Rows are points. Each copy is the shape, with its points in the same order, turned, moved and blurred by noise. Is it also mirrored, or only turned?

Shape, 7 rows:
[[-28   4]
 [ 12 -39]
 [ 22 -14]
 [ -5  11]
 [-26  -3]
 [ 23 -53]
 [ 22  12]]
Copy 1:
[[ 25  17]
 [ 18 -43]
 [ -5 -26]
 [  2   8]
 [ 26  11]
 [ 21 -57]
 [-19  -8]]
Copy 1 is: mirrored
Copy 2, 7 rows:
[[ -2  28]
 [ 36 -19]
 [  8 -25]
 [-18  12]
 [  7  32]
 [ 41 -29]
 [-14 -16]]
Copy 2 is: mirrored
Copy 3 (7 x 2):
[[-10  27]
 [ 41  -2]
 [ 20 -17]
 [-11   5]
 [ -2  29]
 [ 60 -12]
 [ -6 -24]]
Copy 3 is: mirrored

Shape:
[[-42   9  22]
 [ 34   2 -10]
 [-31 -35  16]
 [  8  40   0]
 [ 12  23 -30]
 [-38 -16  19]
 [ 23  -9 -16]
 [-21  10  28]
 [ 30 -35 -27]]
Copy 1:
[[  8 -34  33]
 [ -6  36 -12]
 [  2 -36  -7]
 [  5  36  34]
 [ 17  42   9]
 [  1 -33  14]
 [ -3  31 -18]
 [-10 -14  27]
 [  9  30 -48]]
Copy 1 is: mirrored
Copy 2, 9 rows:
[[-23  43   8]
 [ 10 -31   2]
 [-23  29 -36]
 [ -3  -8  39]
 [-15 -33  27]
 [-22  39 -19]
 [ -1 -30 -13]
 [ -3  34   5]
 [ -8 -44 -28]]
Copy 2 is: mirrored
Copy 3, 9 rows:
[[ 60 -29 -16]
 [-10   7  11]
 [ 42 -55  17]
 [ 18  19 -23]
 [ -9  -1 -24]
 [ 52 -42   2]
 [-10  -9  11]
 [ 54 -12  -3]
 [-26 -28  28]]
Copy 3 is: mirrored

Shape, 10 rows:
[[-21 -26 -24  -2]
 [-21  15 -37  15]
 [-19  -5 -28  27]
 [ 25   7  36 -30]
 [-17 -16 -14  18]
 [-13   3 -29  -7]
 [ 35  -6   4 -20]
 [ 21 -14  18 -23]
 [  7  16  17 -33]
 [  6  -1 -12  -8]]
Copy 1, 10 rows:
[[ 14 -19 -27  18]
 [-28   1 -27  13]
 [-16  -9 -20  31]
 [ 30  13  45 -17]
 [ -1 -19 -10  29]
 [ -3   1 -23   3]
 [ 32  26  18   2]
 [ 38   7  24  -1]
 [ 18   7  25 -27]
 [ 10   9   0   3]]
Copy 1 is: only turned
Copy 2:
[[-12 -19  13 -24]
 [ 27  -3  25 -10]
 [  9 -13  32  -1]
 [-16  14 -60   2]
 [ -6 -15  24  -4]
 [ 16  -8  11 -26]
 [ -1 -24 -45  -5]
 [-14 -18 -45  -7]
 [ -4  13 -47 -12]
 [ 10 -11 -14 -11]]
Copy 2 is: mirrored
Copy 3, 10 rows:
[[ 20 -21   4  -5]
 [-14 -16  39   9]
 [  8 -12  32  16]
 [-17  45 -38  -5]
 [ 16  -8  16  16]
 [ -9 -12  17  -9]
 [ -1  42 -11 -21]
 [  3  32 -27 -11]
 [-28  24 -29  -8]
 [ -3  11   4  -9]]
Copy 3 is: mirrored

Shape, 11 rows:
[[  3  -2  10 -28   3  16]
 [ 17   8  -6  15  42  28]
 [-22 -13  -2  14  34  -8]
 [ -4 -19  -4 -12  10 -26]
 [ -9  -9  19 -13  -8 -10]
 [  5   8 -39   6  55  18]
 [  7  17  -2 -27  14  11]
 [-21 -15   7  11 -17 -18]
 [-11  10  -3 -21  -2   8]
 [ 23  32  -9   5  37  16]
 [  8 -11 -14 -21  -2   6]]
Copy 1:
[[  9 -15   5  15 -19  26]
 [  7  17 -31 -20   5  32]
 [-16   7   1   3  33  13]
 [  2  -6   7  27  16  -7]
 [  0 -12  26  14  -6   2]
 [-11  20 -52   6  18  34]
 [  6   7  -7  20 -22  28]
 [-21 -13  24   4   3 -18]
 [-13  -4   3  19 -21  19]
 [  8  36 -30  -5 -13  27]
 [  3 -18 -14  21 -14   6]]
Copy 1 is: mirrored
Copy 2 (11 x 6):
[[ 21  12  16 -10   0  12]
 [  2  26 -26 -30  37   7]
 [-20  -8 -24 -27   3  28]
 [ 10 -30 -11  -9  -9  15]
 [ -1 -14  15   0  -6  11]
 [ 13  24 -56 -31  22  23]
 [ 27  16   0   0  12  23]
 [-23 -20   0   5 -16   3]
 [ 13  14   1   9  -7  21]
 [ 13  25 -27  -6  49  13]
 [ 25   4  -7  -6 -10   3]]
Copy 2 is: mirrored
Copy 3 (11 x 6):
[[ 22  13 -11   9  -7   8]
 [ -6  29  22  19  33  27]
 [  6   8  17 -28  34   2]
 [  4  -4 -16 -17  20 -16]
 [ 17   7  -4 -11  -8 -21]
 [-18   8   9   2  45  47]
 [ -1  18 -14   6  -6  21]
 [  7 -13  15 -18   0 -31]
 [  6   2  -3  -4 -14  12]
 [-26  35   8  15  17  30]
 [  8  -9 -16  12   4   5]]
Copy 3 is: only turned
Copy 4, 11 rows:
[[ 24   4 -13 -25  15   6]
 [ 24 -46 -29  12  19  19]
 [ -2 -46  10  -2   3  -6]
 [  4 -22   6 -13 -19 -13]
 [  1   4   7 -18   6 -12]
 [ 22 -60 -22   0  -8  37]
 [ 17  -8 -25 -27   9  22]
 [ -7   5  27   7  -5  -8]
 [ 11  -1  -2 -22   7  21]
 [  1 -33 -46   3  18  25]
 [ 27  -2 -12 -11 -11   5]]
Copy 4 is: only turned

Shape, 13 rows:
[[-31   5  11 -18 -16   8  15  12]
 [ 13  34   3 -25  19 -29 -23 -20]
 [ 10 -15   6  11  11 -11 -20  20]
 [ 12  -2   1 -16 -32  -6 -26 -25]
 [-31 -15 -29 -14 -11  33  22  29]
 [  9   5   9   0   9 -17 -21   7]
 [-18  25 -31 -10  28  29 -26 -19]
 [ 28  -3 -21  -4  14  -8   5  10]
 [ -6  -8  -6   3  27  22 -39 -25]
 [-19   2  14 -15  11  26  16  -3]
 [ -1  26  26  19 -22  10 -31  20]
 [-22  -8  -1  19 -32   4  11 -29]
 [  7  12  -3  28  -4  29  13  27]]
Copy 1 (13 x 8):
[[ -1  17   0  12  25  -1  29 -12]
 [  9 -17 -16   9 -28 -40  -6 -34]
 [-20  -6 -13 -15 -16  17  -7   2]
 [ 31  -2 -21  22 -31  -2  19  -1]
 [-20 -11 -17  11  49  13  41  24]
 [ -8  -5 -11  -5 -19   0  -3 -12]
 [  2 -54  -8  38  23  -3  -8 -24]
 [-13 -25 -29  -9  -3 -19  -6  21]
 [ 16 -35 -19  16   0  25 -20 -24]
 [  0  10 -10  16  38  -2  -3 -12]
 [-14  12  28  26 -25  19   2   2]
 [ 39  -1  15   0  17   8  21  18]
 [-23  -1  13  11  18   6  -9  38]]
Copy 1 is: only turned
Copy 2 (13 x 8):
[[ 32  -2  -4  -7  28  -9  15  12]
 [-10  16  39   3 -15 -24  35 -21]
 [  8  -3  20  36 -11   8  -8   5]
 [ 33  -9  21 -15 -37  -6  16 -12]
 [ 26 -11 -48   8  14 -18  -2  31]
 [  6   4  30  20  -8  -1   6  -2]
 [-13   4  -2  -5 -10 -60 -13  -6]
 [ -7  12 -12  27 -23   8  11  -5]
 [ -1 -17  18  10 -18 -38 -28 -22]
 [ 17  -1 -10  -2  30 -14  -4 -14]
 [ 37  26  39  -2  -2  -2 -20  17]
 [ 13 -26  -1 -39  -4  10  -8   7]
 [ 14  29 -13   6   4  10 -29  17]]
Copy 2 is: only turned
